Rows are points. To make a cloud, some directions were put in groups of two or more. Within a group, all points are equally far from the middle, so they leave a hole (a ring in 2 directions, a hollow ball in 3). The other directions are filled evenly. Then the cloud was stretched, turned, moved and blurred a little. How many holes are there, and how many directions does each take, smallest first?

Cloud (19 x 3):
[[-21  31  24]
 [-28  26  25]
 [  3 -52  44]
 [-25 -38  16]
 [ 30  21 -38]
 [ 14 -36 -28]
 [-39 -11  27]
 [-42  -7  14]
 [-33  26   7]
 [-12  39   3]
 [ 33 -27  -1]
 [ 10 -40 -16]
 [ 43  -1  13]
 [ 21  31  37]
 [-16 -38 -39]
 [ 12 -34 -42]
 [-30   8  60]
 [-18  26  52]
 [  0 -42 -18]]
Holes: 1 (2)

Cloud, 19 rows:
[[ 39   6  -7]
 [-12  27  -6]
 [ 21  28 -18]
 [-30 -16 -32]
 [-22 -21 -36]
 [ -9  22 -42]
 [  4  -6  30]
 [ -8 -35  18]
 [ 12 -16  20]
 [ -3 -19  36]
 [  7 -28  16]
 [ 11 -30 -42]
 [-10  17 -50]
 [ -2 -11 -60]
 [ 23  -5  11]
 [-15 -23 -39]
 [-21 -35 -12]
 [-12  27 -12]
 [ 22  -6  13]]
Holes: 1 (2)

Cloud, 31 rows:
[[ 18  33   7  -2]
 [ 37 -13  40  10]
 [-32   3  31 -29]
 [ 20 -37  31 -38]
 [ 37  -3 -35 -29]
 [  0  29 -13 -37]
 [-46   4 -11 -11]
 [-41  -4  -9 -59]
 [-12 -24 -33  30]
 [ 32 -24  -3  41]
 [  2 -12 -48  10]
 [ 38 -40   9 -26]
 [ -6  34  19 -13]
 [-35  23  -8  28]
 [-49 -23 -21 -35]
 [ 36 -47   2 -28]
 [-37 -37  -8  19]
 [ 37 -36  -8   4]
 [-21 -24  27 -57]
 [-16 -59  15 -10]
 [ -5 -60   7   8]
 [ 34 -40 -24  -4]
 [-36 -52 -18 -20]
 [-46 -10 -30 -28]
 [ 14 -60   5  -3]
 [-23 -13  46 -23]
 [-20   8 -47 -10]
 [ 38 -17   0  33]
 [ 42 -13  20  -5]
 [ 33   2 -41 -37]
 [-16  34 -11  26]]
Holes: 1 (3)

Cloud:
[[ -6   7  38  41]
 [-33   0  49 -38]
 [ 51 -31   3 -21]
 [ 15  22  18 -42]
 [-49 -10 -50 -41]
 [  0 -51 -24   6]
 [-25  33 -12  16]
 [-20 -49  12  11]
 [  6 -11  28 -53]
 [-10 -15  16  55]
 [-15 -25 -24  36]
 [-43 -22  45 -30]
 [-19  36  18 -57]
 [-14  30  29 -48]
 [ -1  12 -29  40]
 [ 13  37 -23  -5]
 [  7  24  39 -18]
 [-60 -14 -22   3]
 [-30   5  44   8]
 [ -4  36   2 -50]
 [  3  13 -41  18]
 [-29 -49  15  -4]
 [-31  30  38 -44]
 [-31 -45  24  -6]
 [-50  27 -16   3]
 [  7 -49  25  26]
 [ 37   1 -35 -19]
 [  7  32   6 -44]
 [-12  -5 -45  10]]
Holes: 1 (3)
